Each row of a before or after table is a point. One or more steps were done to the points. Then noise was added and the rows were shuffled. The steps act on columns, c1 being the first. Write out the steps. A step turns or swaps two columns, mirrors them in a line or flattens them onto one, adds a multiple of one to another, or multiplies or shifts one. Angles are multiples of 10 degrees, from the lower column toward the higher: turns from -170 to 170, lines from 10 to 170 but not 90. Use the fewest steps. Two steps may share a column if one is a turn and the other turns, adds or multiplies; they go together, in the order done. Otherwise the lowest column goes first.

Before (9 x 2)
[[-1.1 -0.5]
 [-3.8 -1.2]
 [-7.9 -0.2]
 [-4.8  0.2]
 [-2.5  2.7]
 [ 4.5 -6.4]
 [ 1.8  3.8]
 [ 7.7  4.9]
 [-0.6  4.9]]
After (9 x 2)
[[ 2.3  8.9]
 [ 4.9  7.7]
 [11.0  8.8]
 [ 1.9  3.5]
 [-1.9  4.4]
 [-0.9  2.6]
 [ 7.5 -2.6]
 [ 0.8  6.6]
 [-4.9  3.9]]
Steps: shift c1 by 3.0; shift c2 by 4.0

Before (12 x 3)
[[ 1.5 -3.9 -1.4]
 [-3.1  5.1 -4.2]
 [-0.9 -4.5  2.6]
 [-2.8  6.7 -1.4]
 [ 9.8 -5.8  3.0]
 [ 2.1 -1.7  3.8]
 [-4.9 -3.4  6.0]
 [-3.1  5.6 -8.5]
 [-2.3  2.5  2.8]
 [-0.2 -3.1  3.2]
 [-0.2 -1.7  4.6]
 [ 0.1  2.5  5.0]]
After (12 x 3)
[[-5.4 10.0  2.8]
 [ 5.8 -3.1 -8.5]
 [-1.9  1.9  3.6]
 [-3.2 -4.4  6.1]
 [-1.9 -0.3  4.6]
 [ 6.6 -2.6 -1.3]
 [ 5.4 -2.9 -4.4]
 [ 2.6 -1.8  2.6]
 [-4.0  1.5 -1.6]
 [-4.6 -0.7  2.8]
 [ 2.6  0.0  5.4]
 [-3.4  0.2  3.2]]
Steps: swap c1 and c2

Before (12 x 4)
[[ -8.4   1.0  -3.6  -3.3]
 [ -2.6  -0.4  -1.8   0.3]
 [  1.2   0.0   1.8   0.3]
 [ -1.1  -1.9  -0.5   1.9]
 [ -4.7 -12.2   2.2   3.9]
 [ -5.3   2.7   0.1   4.6]
 [ -9.9  -3.1  -2.1   1.3]
 [  5.3   4.1  -2.3   0.4]
 [ -4.7   1.5  -3.1  -1.6]
 [-11.1  -0.9 -12.6   2.6]
 [ -5.7  -8.3  -1.3   3.2]
 [ -5.0   2.7 -11.1   2.8]]
After (12 x 4)
[[ -6.8  -1.3  -3.5  -0.7]
 [ -1.4  -0.1  -2.1  -0.1]
 [-11.0  -1.8  -4.9 -12.1]
 [ -8.0  -1.5   2.6  -4.1]
 [  5.9   0.7  -0.6  -2.3]
 [ -3.0  -0.7  -0.6  -1.8]
 [  1.0   0.2   0.0   1.6]
 [ -4.5  -0.6  -4.7 -10.5]
 [ -6.7  -1.1  -3.3   2.8]
 [ -4.7  -1.0  -4.4   1.1]
 [ -4.8  -0.8   1.1  -3.9]
 [-10.0  -2.0  -2.1  -2.0]]
Steps: flatten c1 and c2 onto the line at 10 degrees; turn c3 and c4 by 80 degrees

Before (9 x 8)
[[  3.2  -0.3  -2.4   0.2  -5.9  -5.2  -1.9  -0.6]
 [  0.4   8.0   3.3  -9.2   3.1   1.9   6.3  -5.6]
 [  0.8  -2.7   4.8  -2.4  -4.1   4.2   7.5   3.6]
 [  3.7  -4.4   0.4   0.6  -2.6   1.7  -4.5  -4.8]
 [  4.8  -0.4  -3.9   0.1  -2.7   3.8   3.7   5.0]
 [ -7.9   5.7  -0.9  -8.2   2.2   1.4   1.3  -8.2]
 [  1.4  -0.3   1.2   4.4  -5.0   4.5   6.4  -2.4]
 [ -2.6  11.5   4.6  -6.8   2.3   2.7   1.2   0.7]
 [  3.6  -2.7  -2.5  -1.2 -10.6   3.1  -2.5  -4.7]]
After (9 x 8)
[[ -5.6   6.0   2.9  -8.9   0.8   2.3   6.2  -5.3]
 [  3.2   2.3  -3.5   0.0  -3.5   3.5   3.8   5.0]
 [ -9.6  -1.2  -1.2  -8.0   2.9   1.5   1.6  -8.3]
 [  2.3  -2.0   5.1  -2.5  -3.6   4.1   7.4   3.2]
 [  1.2  -0.6   1.1   4.4  -5.0   4.5   6.7  -2.3]
 [  5.4  -0.9   0.0   0.4  -2.5   1.7  -4.8  -5.1]
 [  2.1   0.3  -1.8   0.4  -6.2  -4.9  -1.8  -0.7]
 [  4.1  -2.2  -2.3  -0.8 -10.2   3.0  -2.2  -5.0]
 [-10.5   5.9   4.8  -6.6   0.3   2.6   0.8   0.8]]
Steps: turn c1 and c2 by 50 degrees; turn c2 and c5 by -20 degrees

Before (12 x 9)
[[ 0.7 -7.4  0.2  3.1 -7.1  7.0 -1.3  0.0 -8.0]
 [-3.7  2.0 -4.1  0.1 -9.1 -1.2 -4.2  1.4  6.8]
 [-9.9  5.3  2.6  0.1  2.8  0.9  1.8 -2.7 -3.9]
 [ 2.5 -5.9 -0.9  1.1 -2.4  6.5 -2.5  2.6  1.4]
 [-1.2  4.9  3.1 -0.9  1.2  4.2  6.8 -6.4 -5.3]
 [-0.4 -1.8 -1.7 -2.3 -2.9 -4.6 -3.9 -1.0  1.6]
 [ 1.0 -1.6  0.0  2.6 -0.6  3.8  2.6  7.0 -3.1]
 [ 2.5 -0.3 -1.6  5.4 -1.9  2.6 -1.9  3.4 -4.7]
 [-5.5  5.2  3.1 -3.0 -3.2 -6.1  6.9 -3.9  0.7]
 [-2.5  6.3  2.6  0.6 -3.1 -1.8  0.5 -6.8  0.5]
 [-4.0  9.0 11.1 -3.8  1.0  0.0  4.9 -1.9 -5.4]
 [ 2.4 -2.8 10.5  8.1  2.9  1.7  6.3  4.1 -0.4]]
After (12 x 9)
[[ -5.1  12.7   3.1  -3.3  -3.4  -6.0   6.9  -3.8   0.5]
 [  2.7  -7.1  10.6   8.3   3.3   1.9   6.5   3.6  -0.3]
 [ -0.7  -4.5  -1.7  -2.2  -3.0  -4.6  -4.3  -1.2   2.0]
 [ -4.0  22.7  11.3  -3.6   1.0   0.7   5.1  -1.7  -5.4]
 [  0.9  -4.0  -0.2   2.5  -0.4   4.2   2.6   7.1  -3.1]
 [  2.5 -15.2  -1.3   1.3  -2.4   6.7  -2.5   2.2   1.8]
 [  0.9 -18.5   0.3   3.0  -7.0   7.0  -1.3  -0.5  -8.1]
 [ -2.0  15.8   3.2   0.3  -2.7  -1.7   0.7  -6.6   0.5]
 [ -1.3  11.7   3.1  -0.4   1.3   4.0   6.7  -6.4  -5.0]
 [ -3.8   4.9  -4.2   0.0  -9.4  -0.9  -4.4   0.8   6.8]
 [-10.2  13.3   2.5  -0.2   2.4   1.1   2.1  -3.0  -3.5]
 [  2.3  -0.7  -1.3   5.2  -1.7   2.7  -1.5   3.7  -4.4]]
Steps: multiply c2 by 2.5

Before (14 x 11)
[[ -1.1   3.9   5.1   3.3  -0.1  -0.4  -4.8   0.4  -5.5   2.1  -3.1]
 [ -1.5  -1.1   2.2  -1.9   1.5  -5.0  -2.0  -1.9   3.6  -0.5   4.5]
 [  2.2   0.4   4.2  -3.9  -0.3   1.1   5.0  -2.3   2.6   4.2  -2.3]
 [ -4.2  -0.3   4.7   3.8  -6.1   3.0   3.2  -0.7   3.8  13.4   3.8]
 [  1.9   9.5   4.3  -0.8  -4.4   1.5  -4.6  -6.0  -0.2   8.5   0.1]
 [ -0.8   8.7   0.2   1.2   3.6  -0.5   5.8  -2.6   1.3   7.5  -2.7]
 [  5.1  -4.3   2.3  -0.5   4.6  -2.9   0.5  -4.1   3.2   3.1  -6.0]
 [ -1.8   4.9  -8.5   4.3  -2.4   3.4   6.1   0.7   6.8   4.5  -5.2]
 [  1.9   4.8  -0.7   3.4  -2.0   1.5   6.3  -1.1  -1.2  -1.7  -3.3]
 [  2.9  -7.6 -13.0   1.4   1.4  -5.0  -0.9   2.9   5.9  -4.1   6.6]
 [ -3.2  -0.8  -0.7   7.2  -3.4  -0.3   0.9  -6.4   0.4   3.0   2.7]
 [ -7.7   6.6   4.4  -3.0  -7.7  -2.8   0.5  -5.1 -12.2   7.3  -1.9]
 [ -2.4  -1.6   0.6  -2.3   4.9   6.2   5.5  -3.6   4.6   0.6  -6.9]
 [  2.9   4.3   2.4  -2.1   2.0   2.2  -1.6  -3.9  -4.1   8.4   3.6]]
After (14 x 11)
[[ -7.7   2.6   3.8  -3.0  -7.6  -4.1   0.2  -4.7 -11.5   6.9   4.1]
 [ -1.0  -0.6   1.7  -2.3   1.0  -6.0  -1.9  -1.8   6.0  -0.5   2.3]
 [ -0.4   3.7   0.4   1.4   4.0   0.2   5.9  -2.7  -0.3   8.1  -2.4]
 [ -0.9   1.8   5.1   3.4   0.6  -0.4  -5.1   0.6  -6.1   1.7   0.2]
 [  1.8   3.7   4.5  -1.2  -4.2   1.7  -4.8  -6.2   0.0   8.3   1.1]
 [ -1.6   2.2  -8.5   3.9  -3.1   5.9   6.0   0.8   3.2   4.5  -7.1]
 [  1.7   2.2  -0.7   3.5  -1.9   2.7   6.4  -1.2  -2.4  -1.8  -2.3]
 [ -4.6  -0.2   5.2   3.8  -6.4   2.4   2.9  -0.6   5.1  13.3   1.0]
 [ -3.7  -0.3  -0.8   7.3  -3.3  -1.0   1.3  -7.1   2.1   3.6   2.3]
 [  3.2   1.5   2.9  -1.8   2.2   0.6  -1.6  -3.5  -1.3   8.4   5.4]
 [  5.2  -1.7   2.5  -0.6   4.4  -0.9   0.8  -4.2  -0.1   3.3  -6.6]
 [  2.3   0.7   3.8  -3.8   0.0   2.1   4.9  -2.0   1.3   4.3  -3.2]
 [ -2.3  -0.6   0.4  -2.4   5.1   8.7   5.3  -4.0   0.6   0.7  -8.5]
 [  3.1  -2.9 -13.0   1.2   1.6  -6.2  -1.2   3.1   8.4  -3.9   2.5]]
Steps: multiply c2 by 0.4; turn c9 and c11 by -30 degrees; add -0.3 times c11 to c6

Before (12 x 12)
[[ 10.1   5.9  -2.9  -6.0  -4.0  -0.3   3.7   1.2   7.5  -7.3  -6.3   4.8]
 [  9.9  -5.4  -6.0  -1.9   2.8   4.1  -8.6   3.4  -5.1   2.3  -8.5   0.1]
 [  5.5  -5.8  -5.5  -5.9  -6.4   3.4   1.5   7.6  -3.0  -6.1  -7.8   0.0]
 [ -3.9  -3.4  -4.2   4.9  -2.6   4.8   1.7  -1.9   7.2 -11.0   2.2   2.2]
 [  7.1  -5.7  -5.7  -3.4   0.8   7.8   0.5   0.4  -0.9  -1.4   0.0  -4.2]
 [  1.1  -3.9   2.5   0.5   7.9   0.0   4.4   3.2   1.4   0.7   1.0   2.2]
 [ -1.4  -5.4  -2.8   6.7  -6.2   0.7  -1.0  -2.7   2.0   0.1  -2.9  -7.4]
 [  7.4   2.5  -2.6   1.8   7.1   2.6   2.2   7.5   6.4  -2.2   1.3   1.1]
 [ -4.1  -0.7  -3.7  -3.5   1.3   0.0  -2.8   3.5   0.0   1.2  -6.0  -2.8]
 [ -2.9  -1.1   1.9  -3.7  -5.9   4.1  -4.3   2.0   3.2   1.6  -1.9  -1.6]
 [  6.3   8.3  -1.5   5.1  -3.8   1.7   5.6   0.1  -1.5  -0.8   0.7  -1.5]
 [  5.3   3.8   3.1  -4.6   2.3   2.5  -4.0   6.0  -4.1  -1.2  -4.6  -7.2]]
After (12 x 12)
[[  5.2   2.7  -3.8   5.3  -2.7   4.7   1.3  -2.5   7.1 -10.6   2.1   2.4]
 [ -7.5  13.7  -6.8  -1.1   2.7   3.9  -8.3   3.3  -5.0   2.6  -8.5   0.0]
 [  0.4   6.2   2.6   0.8   8.0  -0.5   5.0   3.6   1.2   1.0   0.6   2.1]
 [ -6.5  -3.4   3.2  -5.1   2.2   2.7  -4.0   5.8  -3.6  -1.0  -4.6  -7.6]
 [ -4.9  12.2  -5.9  -3.3   0.7   7.6   0.1   0.2  -0.8  -0.9  -0.1  -4.5]
 [-11.3  -3.7  -2.4  -6.1  -4.2  -0.5   3.6   1.2   7.5  -7.4  -6.3   5.4]
 [  3.1   7.0  -3.3   6.6  -5.7   0.5  -0.5  -3.0   2.0   0.0  -3.1  -7.6]
 [ -8.5  -8.9  -1.6   5.3  -4.4   1.3   5.8  -0.1  -1.5  -0.8   0.4  -2.0]
 [  3.3   0.1   2.5  -3.7  -5.3   4.2  -4.5   2.0   2.8   1.4  -1.6  -1.5]
 [ -7.9   0.0  -2.3   1.5   7.2   2.5   1.8   7.1   6.7  -2.0   1.5   1.1]
 [  4.1  -1.3  -4.1  -3.8   1.6   0.3  -2.6   3.7   0.1   1.1  -6.4  -2.5]
 [ -3.0  11.5  -5.3  -6.1  -6.1   3.4   1.3   7.3  -3.2  -6.0  -7.4  -0.3]]
Steps: turn c1 and c2 by 160 degrees; multiply c2 by 1.6

Before (13 x 18)
[[  5.3  -2.3   0.4   5.6  -9.7  -3.3  -6.6   4.5   2.5  -3.6   3.3   2.5
    0.7  -1.1  -1.0   5.8  -1.8  -3.6]
 [  5.7   6.1  -6.8   1.1  -2.8   1.8  -8.6  -6.4  -3.9   2.2  -8.8  -2.0
   -3.7  -8.1  -6.4   3.9   6.1   5.8]
 [  4.1  -5.9   0.9  10.0  -0.7  -2.2  -1.5   1.0  -1.0  -3.5  -4.3   5.5
    3.4  -1.1   1.0   0.0   1.6  -2.7]
 [  8.3  -7.4  -4.0  -0.3  -1.6   3.5   3.4  -2.0  -3.6   2.9  -6.4   4.7
    0.2  -3.1   7.5  -2.1   1.7   4.7]
 [  0.9  -2.0   4.6   4.5  -2.7  -1.8  -4.1   2.1   1.2  -1.2  -2.8   1.0
    4.5  -0.7   0.3   5.6  -8.6  -5.7]
 [  9.9  -0.5  -5.4   1.0  -0.3   0.8  -5.7  -9.0  -0.2   4.2  -7.7  -1.6
   -2.2   0.9  -4.3   9.1   5.5   5.6]
 [ -4.1  -6.9  -0.9   5.6  -2.0  -3.6  -7.6   6.3  -2.3  -2.0  -0.5  -0.8
    3.0   1.7   4.5   1.1  -1.8  -1.2]
 [  1.6 -10.7  -0.6   5.8  -4.6   8.3  -0.4   0.0  -5.6  -2.8  -1.6   1.3
    2.6   0.3   1.9  -1.4   0.1   1.0]
 [  4.8   1.7  -8.6   2.0  -5.4   2.1   6.9  -2.7  -5.5   5.8  -4.2   2.2
   -1.6   2.8  -2.9   3.1   4.8   3.8]
 [  3.6   4.4  -6.7  -2.0   6.4  -0.8   4.7   0.2   0.6  -0.3   5.1  -2.8
   -5.2  -0.9  -5.8   6.6   1.6  -0.1]
 [ -4.1   3.2  -2.4  -5.7   1.2  -1.8   4.2   7.0   1.5  -5.1   1.5  -0.7
   -2.3   0.5  -7.9  11.3   4.8   2.6]
 [ -2.1   2.4  -6.5  -2.0   2.2   0.3   2.4   1.4   9.0   0.3   0.7  -3.4
    0.3  -1.9  -6.7   3.7   3.5   2.7]
 [ -3.5  -5.8   4.9   4.4  -2.5  -0.6  -5.2   0.7   0.7  -1.2   2.8   8.1
    0.8   1.5   2.6  -0.2  -2.9  -2.4]]
After (13 x 18)
[[  9.5   9.3  -5.5   4.6  -0.8   0.7  -5.5  -8.5  -2.4   2.0  -7.8  -1.3
   -2.4   0.8  -3.8  -0.8  -2.8   6.0]
 [ -3.7  11.6  -3.1   7.4   0.8  -1.4   4.0   7.5   3.7  -2.7   1.8  -0.6
   -2.4   0.3  -7.8   2.2   3.3   3.3]
 [  4.2   0.4   0.9  -2.6  -0.7  -2.1  -0.8   0.5   0.6  -0.6  -4.7   5.0
    3.1  -0.9   1.4  -6.0 -10.0  -2.4]
 [  1.6  -1.2  -0.3  -5.9  -4.8   7.7  -0.5   0.9  -2.2   1.4  -2.5   1.8
    2.8   0.6   1.9 -11.3  -3.8   1.1]
 [  4.8   5.8   0.9 -12.6  -9.7  -3.1  -5.8   4.7   2.5  -2.0   2.6   2.6
    0.6  -1.1  -1.3  -2.1  -1.4  -3.5]
 [ -3.5  -0.1   5.0  -6.7  -2.4  -0.8  -5.0   1.0   0.6  -0.7   2.7   8.5
    0.7   1.6   2.8  -6.1  -2.1  -2.0]
 [  1.2   5.5   4.5 -12.1  -2.8  -1.7  -4.3   2.1   0.9  -1.3  -2.1   1.5
    4.4  -0.9   0.6  -1.6  -0.5  -5.7]
 [  3.1   6.4  -6.8   7.9   6.5  -0.8   4.7   0.3   0.4  -0.4   4.7  -2.6
   -5.2  -1.2  -6.1   4.5  -1.0  -0.1]
 [ -2.0   4.2  -6.4   6.6   2.5   0.5   2.2   1.3   4.5  -4.2   0.7  -3.4
    0.4  -2.6  -6.3   2.1   0.4   3.2]
 [ -4.0   1.1  -1.0  -5.9  -2.4  -3.4  -7.6   6.6  -0.4   0.2  -0.9  -1.0
    2.8   1.4   4.1  -7.2  -4.2  -0.7]
 [  5.8   3.8  -7.2   2.4  -2.8   1.7  -8.5  -5.9  -3.3   2.8  -9.0  -1.8
   -3.6  -7.8  -6.3   5.8  -1.9   5.4]
 [  8.8  -2.0  -4.1   0.1  -1.7   3.8   3.5  -2.1  -4.1   3.0  -5.5   5.2
    0.3  -3.7   7.3  -6.9   0.3   4.8]
 [  4.3   3.7  -9.0  -1.2  -5.4   2.0   7.1  -2.8  -5.7   5.3  -4.2   1.7
   -1.6   2.5  -3.7   1.7  -1.9   3.6]]
Steps: swap c2 and c16; add 1 times c5 to c17; turn c4 and c17 by -110 degrees; flatten c9 and c10 onto the line at 140 degrees
